Rows are points. Any point is a mix of the corners, with weights that add up to 1. It lies inside the corners' shape when no weight is negative. Say inside or outside, and name the corners with a negative weight.
(in the rows, 128 means zero)

Corners:
(1): 131 148
(2): 184 132
(3): 60 105
Points:
98 124 -> inside
192 142 -> outside (3)
168 158 -> outside (3)
144 141 -> inside

Corners:
(1): 68 92 138 54
(2): 112 108 140 16
(3): 136 112 135 164
(4): 121 165 124 153
(5): 130 153 79 135
Points:
116 142 113 96 -> outside (3)
102 103 147 42 -> outside (5)
113 122 121 81 -> inside
119 127 116 81 -> inside
131 160 100 68 -> outside (1, 3)
117 110 106 135 -> outside (2, 4)

Corners:
(1): 126 138 203 161 136 171 94 210
(2): 85 107 81 117 48 183 113 157
(3): 143 131 173 153 144 73 157 125
(4): 78 122 164 91 68 123 152 75
(5): 176 92 222 136 191 109 158 107
(6): 153 148 142 77 83 130 160 95
(7): 137 133 176 139 208 104 121 90
(8): 153 165 145 222 115 179 96 170
(9): 90 144 121 112 73 161 187 124
Points:
108 129 149 123 106 155 130 129 -> outside (3)
122 127 152 104 106 131 151 117 -> outside (8)
104 129 149 120 93 139 145 113 -> inside
136 121 174 144 138 132 120 131 -> outside (9)

Corners:
(1): 162 133 141 94 104 140 147 106 131 145 94
(2): 70 145 95 131 153 147 130 113 120 153 104
(3): 145 173 179 132 117 58 140 140 100 124 117
(4): 109 152 76 59 175 45 137 78 126 106 82
(5): 77 102 187 118 161 185 136 112 74 44 170
(6): 132 153 161 119 161 89 95 103 152 76 117
(7): 39 72 96 58 161 65 114 110 150 140 156
(8): 40 161 132 103 108 142 182 94 124 89 170
(9): 65 53 204 111 134 113 88 66 69 49 174
(10): 150 91 91 134 142 151 140 87 145 180 191
(11): 156 174 98 89 100 120 104 154 58 136 167
(12): 162 37 106 127 149 96 84 135 127 114 107
Points:
101 109 130 109 147 111 125 104 128 112 131 -> outside (11)
139 114 135 107 129 154 130 96 111 92 151 -> outside (2, 3, 7)
149 103 108 104 135 108 108 127 95 141 132 -> outside (6, 8)
97 133 152 106 136 117 126 118 100 91 124 -> outside (10)

Corners:
(1): 119 148 86 63 121 133 134 87 127 174 145 186 82 145
(2): 138 111 87 29 107 126 132 174 150 169 148 98 150 71
(3): 111 154 174 123 183 65 154 117 191 54 150 123 161 192
(4): 121 153 184 139 210 113 186 178 225 93 102 91 138 60
(5): 146 106 152 143 87 115 140 178 130 178 169 96 59 138
(6): 157 177 136 155 115 133 127 79 189 79 164 88 122 134
(7): 171 143 123 128 136 164 111 138 159 118 85 119 181 192
(8): 111 104 101 91 170 123 213 118 74 193 212 182 126 116
(9): 137 49 95 117 124 114 128 126 92 172 186 185 70 66
(10): 99 161 85 130 182 139 102 143 34 197 76 121 124 105
(11): 91 116 179 70 105 83 144 96 182 115 129 182 165 96
(12): 71 104 121 110 138 153 119 154 170 87 143 174 160 89
(13): 132 196 177 59 76 129 132 147 152 95 121 153 94 85
(14): 126 136 132 112 138 149 232 101 84 134 114 85 53 160
(15): 118 136 169 113 161 155 76 72 116 117 138 136 106 149
Points:
116 133 122 98 134 135 149 117 133 132 138 140 108 129 -> inside
140 177 167 94 130 110 131 133 174 127 129 119 133 130 -> outside (9, 12, 14)
118 133 147 99 137 108 141 119 161 114 134 143 144 134 -> inside
127 126 146 99 118 139 149 131 161 122 146 140 107 98 -> outside (3, 10)
142 183 149 96 116 125 103 105 166 104 103 104 127 183 -> outside (4, 8, 9, 12)
131 157 164 109 182 105 164 110 139 109 101 107 164 106 -> outside (1, 5, 12)

Corners:
(1): 135 177 150 133 127 147 78 102 141 93 90 81 159 120 60 63 135 115 170
 136
(2): 153 126 67 83 73 160 103 117 106 84 112 125 108 203 156 166 121 174 56
 151
(3): 176 87 82 85 109 105 71 205 117 102 134 162 206 168 192 111 136 124 165
 187
(4): 66 108 133 143 116 130 151 180 94 88 125 130 156 88 153 119 192 126 158
 74
(5): 63 139 75 201 180 138 84 141 181 167 73 143 128 175 80 75 171 188 146 78
(6): 138 154 24 144 174 104 56 189 129 136 81 82 122 112 166 188 192 208 121
 108
(7): 211 97 120 187 139 121 93 192 171 87 89 98 118 151 152 142 186 103 101
 160
(8): 91 127 105 106 150 149 141 130 97 136 180 100 158 144 134 134 165 145
 156 184
(9): 175 120 127 134 84 99 128 191 142 174 78 89 183 115 85 130 161 190 85 91
(10): 89 73 90 126 151 146 141 97 130 84 136 108 174 168 150 174 150 217 156
 171
(11): 141 161 125 77 125 134 155 130 108 173 140 129 96 131 76 158 111 108 180
 50
(12): 89 59 60 183 74 170 118 184 156 95 156 168 179 155 173 150 118 170 145
 211
(13): 151 187 73 180 198 79 113 121 112 58 138 56 118 131 103 141 145 96 129
 61
(14): 141 194 87 195 92 75 140 88 111 100 77 107 108 125 140 81 118 136 85 81
(15): 112 135 94 160 93 118 190 120 175 147 100 169 161 102 62 133 202 128 93
 115
(16): 202 100 150 186 153 107 87 110 110 99 81 129 173 116 109 189 160 133 77
 162
(17): 153 121 150 145 88 91 71 154 74 105 154 128 137 161 55 169 181 214 167
 145
(18): 155 96 181 108 125 152 139 133 145 91 163 126 92 79 124 71 135 170 82 84
(19): 153 102 75 135 131 184 165 99 118 146 92 150 131 131 63 87 173 155 125
 83
(20): 87 145 159 184 180 168 173 189 165 89 124 134 188 108 135 70 203 166 162
 115
(21): 96 129 128 95 163 121 180 196 143 106 96 136 122 162 118 76 112 122 113
 173
Points:
190 105 103 110 117 97 117 145 96 90 121 105 130 132 140 154 173 153 74
 149 -> outside (1, 5, 11, 12, 20)
98 117 82 142 170 165 119 133 122 57 115 132 135 130 174 82 126 152 129
 109 -> outside (7, 8, 9, 11, 15, 17)
134 117 112 140 128 130 108 158 126 117 113 124 142 142 126 119 151 165
 131 128 -> outside (13, 15)
128 144 99 163 136 154 112 91 118 129 119 110 136 134 83 137 149 201 132
 93 -> outside (3, 4, 7, 15, 21)
133 110 113 146 122 135 115 148 133 107 110 129 155 136 122 112 163 162
 125 143 -> outside (11, 13)
123 133 112 134 134 129 125 142 120 112 125 112 145 130 116 125 155 142
 142 118 -> inside
141 124 103 142 117 98 125 156 108 142 121 142 133 122 97 128 154 159
 117 101 -> outside (1, 2, 7, 10, 20)
89 94 64 93 124 166 178 189 136 115 148 142 153 139 177 131 144 163 127
 141 -> outside (1, 5, 7, 14, 16, 17)
